Rows are points. To make a cloud, some directions were put in groups of two or more. Within a group, all points are equally far from the middle, so they leave a hole (a ring in 2 directions, a hollow ball in 3). The other directions are filled evenly. Then the cloud was stretched, turned, moved and blurred a little. Count the holes, and give their numbers of directions, smallest first.
(in the rows, 128 means zero)

Cloud, 19 rows:
[[117  88 109]
 [123 115  72]
 [146  95 183]
 [ 86  60 102]
 [188  99 174]
 [133  76  88]
 [124  55 136]
 [115 124 150]
 [144 111 101]
 [114  86 176]
 [147  61  95]
 [167  57  96]
 [ 80 133  71]
 [174  98  84]
 [133 144 109]
 [ 95 191 158]
 [131  63 141]
 [ 92 128  66]
 [115 179 147]]
Holes: 0

Cloud (19 x 3):
[[172  90 122]
 [225 162 144]
 [ 96 162 111]
 [ 86 143 119]
 [184 154  62]
 [107 139 180]
 [177  62 138]
 [124 179 173]
 [219  83 188]
 [113 127 140]
 [ 78 139 116]
 [ 83 127 117]
 [ 88  94 103]
 [137 109  97]
 [121 124 175]
 [ 99 167 107]
 [157  90 117]
 [150  76 151]
 [201 153 128]]
Holes: 0

Cloud:
[[123 181 163  78]
 [137 152  93  97]
 [192 124 153 151]
 [130 120 170  79]
 [147  63  97 203]
 [160  78 139 216]
 [101 112 172 171]
 [144  95  81 219]
 [147  69 104 156]
 [150  98 178 190]
 [ 88 100 153 157]
 [154 100 146 104]
 [181 140 120 177]
 [116  79 159 182]
 [142 108 160  91]
 [123 175 132  76]
 [193 128 141 142]
 [177 123 184 147]
 [116  97 175 180]
 [167 163 119 144]
 [155  74  98 222]
 [149  91 138 111]
 [126 165 195 114]
 [127 179 137  81]
 [ 85 119 140  97]
 [ 98 137 136 174]
 [164  86 151 210]
 [128 167 196  97]
 [110 136 116 186]
 [174 115 153 108]]
Holes: 2 (2, 2)

Cloud, 29 rows:
[[ 99 147  51 106]
 [ 92 141 161 106]
 [119  72 156 108]
 [ 98  84 124  97]
 [104 131 203 125]
 [ 86 128 141 100]
 [ 92 115 126  84]
 [125  80  68 128]
 [175 149 135 127]
 [ 78 100 137 178]
 [128 106 228 134]
 [ 92 147 100  93]
 [120  87  71  95]
 [177 147 136 111]
 [ 94  98  77  88]
 [120 132  94  73]
 [129 141 182 198]
 [ 89 137  27 114]
 [133 162  81 148]
 [149 107  98  72]
 [150 131 127 192]
 [ 89 127 176 174]
 [135 169 112 177]
 [ 88 132 175 137]
 [169 140 243 161]
 [ 66 124 122 121]
 [112 172 177 148]
 [ 95 133 168 199]
 [127  96 213 143]]
Holes: 1 (3)
